Each row of a before or after table is a point. The points were changed in one or more steps. Then noise was added and the rows were shuffled. The steps act on how far a point lies along the listed directions, d1 being the first. Name the steps. A step turns or swaps two directions, mirrors them in a line or flattens them onto one, adds a multiple of one to another, or multiplies one. Angles are multiples of 10 degrees, from the lower direction toward the higher: turns from -170 to 170, lines from 10 to 170 but not 90. Use the fewest steps. Two steps may share a direction if one is a turn and the other turns, adds or multiplies; they go together, in the order done. Otherwise the lowest direction goes first.
In the rows, zero is written as 128.

Directions:
(1): [190 132 111]
(2): [130 189 150]
(3): [111 150  70]
Before:
[[163 110 188]
 [ 84  83 152]
 [154  69  94]
 [178 116 109]
 [159 134  85]
 [ 94 104 163]
 [106 112 185]
 [128 163 114]]
After:
[[181 108 151]
 [193  78 158]
 [ 84 125 114]
 [ 83 104 151]
 [176 119 162]
 [113  43 168]
 [107 172  92]
 [129 108 192]]
Steps: multiply d1 by -1; add 1 times d2 to d3

Directions:
(1): [ 78  84  91 169 116 101]
(2): [ 66 148 134 121 176 170]
(3): [135 103 192 160 170  99]
(4): [163 129  74 133 191 115]
(5): [124 199 126 180 119 106]
(6): [100 146 130  75 135  62]
Before (14 x 6):
[[105 149 147 106  75 134]
 [110 168 110 104 117 141]
 [130 124 137 159 168  97]
 [128 146 122 150 171 117]
 [143 123 127 157 158 140]
 [ 57 150 123  68 100 109]
 [156 127 111 123 152  88]
 [ 69 144 120 212 163  96]
 [ 87 148 148 210 162 102]
 [130 140 144 129 161  93]
 [ 99 132 107 202 134 100]
 [114 182 126 235 161 100]
 [ 75 147 156  93 127  98]
 [ 73 150 136 174 145  39]]
After (14 x 6):
[[ 88 138 103 109 149  88]
 [ 89  84 135  89 201  74]
 [132 208  54  50 132 122]
 [126  69  99 125 145  96]
 [104  72 151  97 147 124]
 [134 197  61  81 147 197]
 [112 169 119 101 113 160]
 [124 154 131 138 110 169]
 [131 177  51  67  96 212]
 [127 201  45  96 123 181]
 [129 204 100 116 101 148]
 [107 182 110 104  97 120]
 [139 155 144 104  93 121]
 [158 167  81  85 149 185]]
Steps: turn d1 and d4 by 130 degrees; add -0.3 times d1 to d2; multiply d3 by 1.6; turn d3 and d5 by 130 degrees

Directions:
(1): [148 198 105  92 193 126 146 154 137]
(2): [ 98 163 191  97 137 144 117  60 110]
(3): [122 114 126 139 169  79  81 137  52]
(4): [159 118 108  65  87 104 175 112  81]
Before (10 x 9):
[[114  96 137 120 113 119 130 106  93]
 [112 137 112 175 144 148 110 133 195]
 [118 134 144 130 136 156 135  86 138]
 [ 96 108 149 142 121 194 107  94 187]
 [151 120  93 153 147 108 151 186 131]
 [154  89 106 155  79 151 134 164 187]
 [168  90  71  98  85 136 152 163 153]
 [122 160 142 161 146 154 113 132 194]
 [147 163 138  78 102 136 152 101 140]
 [161  89  85 155  96 157 165 141 145]]
After (10 x 9):
[[109 105 142 115 135 106 114 103  67]
 [158 175 126  71  86 161 186 109 190]
 [146  90 131 148  28 195 163 131 241]
 [100 138 155 121 100 235 147  83 249]
 [128 165 138 159 120 183 144 132 242]
 [161  80  87 102  40 166 171 140 191]
 [144  89  99 167 129  99 136 180 115]
 [151  87 105 151  58 189 186 117 183]
 [113 136 116 174 116 171 130 126 231]
 [123 150 138 119 136 170 152  90 164]]
Steps: turn d1 and d2 by -30 degrees; multiply d3 by 2.5

Directions:
(1): [164 108 147 136 139 114  37 134 149 157 124  61]
(2): [144  96 211 126 145 200 145 153 141 159 119 156]
Before:
[[163 110 176 129 155 138 110 118 119 154 173 147]
 [133 147  35 142  96  55  81 103 117  99 111  42]
 [143 119 172 142 141 151 107 110 119 173 120  89]
 [146 145 100 127 135  67  95  85 106 114 127 106]
 [119 181  11 136  75  18 114 119  95  78 134  82]
 [136 153 128 126 149 123  97 144 132 124 123  98]
 [126 124 109 124 139 162 163 113 135  94 123 192]
 [184 110 146 121 138 108  38 134 118 174 151  51]
 [131 152 113 123 141 138 111 127 114 103 137 101]
 [124 137 162 117 128 193 211 137 140 107 132 215]
 [101 154  25 104  87   7  37  96 128  92 165  21]
 [111  99 145 107 105 198 191 130 133 161 131 163]]
After:
[[150 131 147 128 144 117 126 102 115 142 179 156]
 [156 124 116 134 142 150 107 118 142 115 122 155]
 [149 130 130 108 134 128 129 123  96 141 152 112]
 [152 128 135 136 100 122 140 163 115 119 122 115]
 [127 145 129 126 144 145 121 140 107 102 130 109]
 [122 109 111 110 101 152 146 118 133 150 135 112]
 [126 151 137 128 143 142 122 141 127 116 127 124]
 [118 133 134 143 126 137 142  97 105 153 128 107]
 [143 144 127 126 125 137 122 126 149 115 140 145]
 [103 129 144 100 100 124 122 132 138 115 155 109]
 [135 118 124 136 105 142 136 130 122 125 108 109]
 [145 126 145 129 138 115 130  95 108 119 120 140]]
Steps: multiply d1 by 0; multiply d2 by 0

Directions:
(1): [128 149  99 135 162  90 154 160 191  90  52 169 157 151 100 166 169  93]
(2): [103 115 139 145 192 115  66 128 123 113 181 164 198 176 129 147 131 190]
(3): [190 102 133 144  70 139  90 211 101  78 146 148 125 103 112 186 118 130]
Before, 13 rows:
[[150 128 160 141 100 117  60 172 102  95 200 138 146 113 125 156  71 159]
 [127  86 142 140 170 135  66 112  83 142 223 131 172 173 142 122  92 198]
 [128 160  97 101 121 118 153  92 147 159  82 111  92 112 115  74 133  86]
 [128 154 104 106  95 162 208 100 176 142  86  99 119  97 131  91 113  73]
 [132 122 138 128 165 110  76 100  89 123 186 152 170 156 123 148 128 193]
 [175 114 152 174  94 138  79 192  86  75 184 145 142 119 122 174 103 127]
 [177 117 127 120  36 165 131 170  85 120 151  96  71  87 112 146  73 101]
 [203 106 141 143  36 156 100 215 123  83 128 125 101  99 105 176 127 109]
 [ 98 128 106 155 182  88 140 157 166  91 103 179 189 183 106 157 154 132]
 [208  71 164 108  11 140  67 195  44  98 174 117 100  78 144 134  78 176]
 [143 116 155 109  87 146 144 102  89 150 156  88  85 107 119 106  76 152]
 [133 116 161 160 160 107  59 149 114  84 182 177 201 145  99 173 142 174]
 [ 89 129 159 114 130 165 147  82  95 175 185  85 116 121 180  89 103 147]]
After (13 x 18):
[[ 75 162 135 106 151 137 195  80 146 173 109  91 115 129 163  86 131  98]
 [ 93 131 158 167 186 124  71 109 107 123 207 148 187 170 140 125 114 162]
 [131  97 172 142 122 161  43 131  87 134 230 121 154 154 135 125 105 202]
 [105 116 148 124 120 163  98  87  72 166 216  90 119 137 141  96  56 172]
 [171 142 108 102  66 131 124 130 114 144 111 109  76  88 111  94 117  97]
 [105 126 142 104 134 128 159  64 111 176 144  91  95 131 125  79  91 156]
 [105 135 147 154 203  83  95 119 158  90 140 186 212 167  94 160 171 143]
 [ 90 134 102 119 227  83 156  77 176 154 103 144 177 195 122 107 143 140]
 [165 123 124 114  45 184 166 132 123 126 138  92 109  72 139 109  89  96]
 [ 83  96 175 100 171 121  64  58  73 167 208 113 171 170 173  56  95 236]
 [146 116 100 159 121 104 137 207 149  66 102 180 162 153  91 183 143 116]
 [116 150 109 118 199  90 133  78 147 122 105 155 167 174 108 144 159 147]
 [ 80 153 149 129 192  92  85 103 138 132 176 143 185 164 138 114  94 163]]
Steps: turn d2 and d3 by -60 degrees; turn d1 and d3 by 70 degrees

Directions:
(1): [136 150 119  50 162 155 126 196 154 157 112 132  62 175 125 130 181 182
 165 112 156 138 137 186]
(2): [112 127  78 167 157 118 142 138  97 206 105  92  77 119 115 121 104 140
 191 136 103  86 186  54]
(3): [ 81 109 125 165 104  90  59 149  75  48  92 203  68 116 131 126 142 162
 139 133 123 113 147 138]
(4): [ 91 136 100 165 152  46 107 104 163 123  92  58 134 216 131  98 155 123
  85 128 116  96 112 164]
Before (11 x 24):
[[116 129 137 149 106  99 115  96 151 102 136 116 178 139 135 110 119  91
   89 145 114 126 104 150]
 [129 124 144 120 121 147 127 137 114 137 127 140 110 110 130 130 122 124
  147 122 134 124 156 112]
 [134 137 127 113 129 152 114 165  89 138 128 179  79  99 130 141 120 159
  179 118 128 129 157 112]
 [124 121 122 109 119 159 132 155  97 140 134 160  93 100 122 137 121 154
  161 122 127 133 151 105]
 [127 128 141 149 129 113 142 106 128 142 143 109 163 123 127 126 104 113
  109 129 125 117 124 125]
 [133 118 114 121 145 128 127 160 129 158 114 128  91 160 121 120 153 161
  153 125 125 110 144 128]
 [124 120 127 141 126 127 130 106 138 122 128  95 149 138 122 125 125 119
  113 127 121 125 113 114]
 [108 124 109 155 144  99 117 120 118 140 107  89 115 154 112 109 131 132
  126 134 108 112 135 118]
 [130 130 102 133 133 131 122 164  93 155 119 138  84 109 129 146 122 139
  170 132 138 104 167  94]
 [109 116 126 155 116 115 111 108 114  98 111 127 147 122 137 125 116 126
  112 148 125 116 118 126]
 [124 120 123 161 118 108 125 107 125 127 140 111 141 115 130 114 105 105
  124 129 130 124 126 125]]
After, 11 rows:
[[ 94 121 163 149  78  71  65  97 149   8 124 167 180 155 145 107 146 101
   47 142 124 136  75 210]
 [139 124 106 107 133 183 160 159  88 195 142 142  83  77 114 141 101 153
  197 124 118 124 177  60]
 [101 112 117 183 113  87  95 118 100  99 121 137 110 113 130 110 109 120
  132 133 125 111 137 126]
 [128 131  59 157 163 142 152 172  72 247 109  96  48  91 115 145  94 145
  232 139 117  74 218  17]
 [ 90 125  76 188 166  72 115 123 105 175  85  60  83 166 107  98 125 139
  153 139  91  80 163  88]
 [148 128  86 124 173 139 171 154 142 242 120  64  98 166 114 117 135 149
  178 126 116  95 163  86]
 [107 114 125 151 119 111 109 108 127  95 114 110 135 144 124 122 132 127
  108 127 119 119 114 124]
 [106 121 139 166 119  92 113 112 107 107 124 139 139 123 129 122 111 127
  110 130 123 108 131 132]
 [131 126 134 123 127 159 137 141 103 163 127 136 100  97 126 132 110 126
  168 123 128 117 172  86]
 [154 142 109 109 147 184 154 166  84 212 140 150  74  75 121 147  95 153
  220 120 119 121 183  59]
 [ 88 108 128 168 103  94  78 114  99  54  97 157 128 125 140 125 128 138
  104 149 124 112 119 143]]
Steps: add -1.5 times d1 to d3; multiply d2 by 3; multiply d4 by 1.6

Directions:
(1): [103 124 172 152 148 128 136  56  91  27  94 145  85 211 105  93  98  74
 187 131 125  71 129  91 139 152 100 177 107  94 115 130 147 187 147 112
 129 117  95 179 140 176 151 121 128 177 109 180]
(2): [139 111 149 155 129 199 110 104 140  94 151 172 103 178  93 117 169 167
  63 125 154 127 101  93 122 141 212 158 132  87 116 189 109 127 174 198
 162 102 132  46  98 101  56  90 146 170 148 104]
Before (11 x 48):
[[121 125 135 134 142 121 136 116 116 105 125 131 123 143 123 118 119 121
  147 135 125 113 127 122 130 137 118 145 119 121 123 130 136 139 136 122
  126 124 121 143 129 141 144 121 125 136 119 145]
 [130 134 129 124 129 125 130 129 125 126 132 124 133 125 125 137 127 126
  125 126 126 128 130 140 129 127 117 129 130 133 128 127 134 127 121 124
  131 131 122 138 134 122 123 134 123 127 125 128]
 [130 129 122 126 128 124 128 137 129 155 132 126 139 115 127 128 136 132
  120 125 122 138 129 133 133 131 134 115 134 139 131 125 129 116 117 132
  126 132 128 124 127 120 130 128 124 118 123 125]
 [119 127 147 135 134 120 132 102 116  82 115 135 113 156 121 115 116 110
  147 129 126 107 135 110 133 136 112 142 121 114 124 125 139 150 132 118
  121 129 117 151 133 143 142 124 131 145 122 153]
 [128 129 140 137 132 135 120 104 117 100 125 129 114 150 116 116 126 126
  127 133 131 121 122 109 126 134 138 141 127 117 126 134 125 139 141 139
  144 117 124 126 131 134 119 119 131 150 125 138]
 [137 133 114 113 124 109 128 147 124 154 125 119 142  98 139 138 121 127
  134 128 127 130 141 152 130 119 108 113 133 144 131 105 123 111 112 111
  115 128 139 139 131 120 139 143 120 116 129 122]
 [131 123 123 131 126 126 129 129 129 135 130 123 128 117 129 128 137 127
  123 127 124 126 129 132 127 125 128 123 131 127 134 129 120 124 127 130
  134 133 129 127 122 126 131 131 129 121 132 120]
 [132 126 112 111 123 107 133 162 137 170 128 106 149  97 146 135 123 136
  130 129 125 152 139 145 130 118 109 104 135 145 132 111 119 114 110 107
  114 136 128 135 127 123 148 144 118 104 138 124]
 [136 127 122 127 124 136 130 135 136 146 134 135 144 111 132 130 141 148
  111 126 130 143 122 132 125 126 147 122 136 136 124 131 118 121 135 138
  134 128 138 108 124 112 116 125 134 122 140 117]
 [131 124 133 129 125 140 124 128 135 134 138 142 132 140 125 124 140 140
  111 121 134 133 123 122 126 131 155 137 129 129 121 140 121 128 136 142
  137 120 125 107 115 114 114 119 131 132 136 125]
 [128 125 126 127 133 127 127 129 131 132 129 123 132 130 132 131 133 124
  125 121 134 131 127 126 130 124 125 122 132 123 130 125 135 132 131 136
  125 134 130 126 130 131 127 127 135 124 134 131]]
After (11 x 48):
[[128 126 127 128 133 126 125 133 133 138 128 124 134 129 132 134 136 124
  122 121 134 135 125 128 132 123 127 120 134 126 131 124 134 130 130 137
  127 133 132 124 128 131 126 129 134 121 134 128]
 [139 117 134 139 122 170 116 126 145 132 152 158 127 150 112 122 164 167
   75 118 144 139 110 111 124 134 197 142 134 118 117 166 112 120 153 175
  151 109 131  64 100  95  78 105 140 144 148 107]
 [136 132 107 117 123 117 127 160 139 190 141 113 154  83 138 142 143 145
  107 124 120 156 130 147 131 122 137  97 140 153 136 119 124  98 107 130
  121 140 138 115 127 105 129 133 125 101 125 109]
 [131 138 126 120 129 115 132 131 126 134 130 118 138 115 130 140 125 123
  132 125 123 130 133 144 131 124 106 123 131 139 131 119 135 126 116 116
  124 136 123 149 136 124 131 140 121 119 123 129]
 [151 123 106 121 115 151 124 162 153 184 155 139 156  87 135 141 163 182
   70 123 140 165 116 141 120 121 179 109 145 142 127 145 105  95 138 160
  143 126 154  69 110  85  89 119 138 111 153  90]
 [134 123 117 126 123 124 126 141 134 150 133 118 133 104 131 132 142 134
  115 126 123 134 129 138 122 122 128 116 136 134 135 128 119 118 127 131
  134 135 133 121 123 121 127 133 130 113 135 114]
 [ 98 126 180 151 149 114 138  48  86   8  84 144  82 218 105  91  88  65
  197 132 123  64 138  86 142 153  83 176 104  92 116 121 156 193 143 101
  120 123  92 198 144 182 165 119 130 180 103 196]
 [122 121 166 156 143 161 117  67 104  47 119 150  87 201  93  97 127 118
  128 132 138  96 114  82 130 150 155 172 118  89 115 154 125 163 165 157
  155 103 112 120 127 144 103 104 137 185 123 150]
 [106 127 153 140 151 116 141  85 100  60 106 136 103 179 115 102 102  91
  181 136 121  86 131 109 137 148  95 167 106 107 117 126 146 167 141 110
  125 121 104 173 138 167 161 120 124 157 109 173]
 [140 138  74  84 109  66 140 217 150 249 133  72 187  21 181 160 115 145
  135 129 113 184 154 186 128  96  76  60 145 189 148  74 118  80  73  75
   92 157 142 154 138 112 175 170 111  52 137 109]
 [141 142  88  92 117  72 134 185 131 209 124  89 171  42 165 156 112 127
  149 126 116 153 154 183 129 105  75  81 137 177 141  74 124  90  81  80
   96 148 150 162 141 118 170 166 112  77 122 115]]
Steps: multiply d1 by 3; multiply d2 by 3
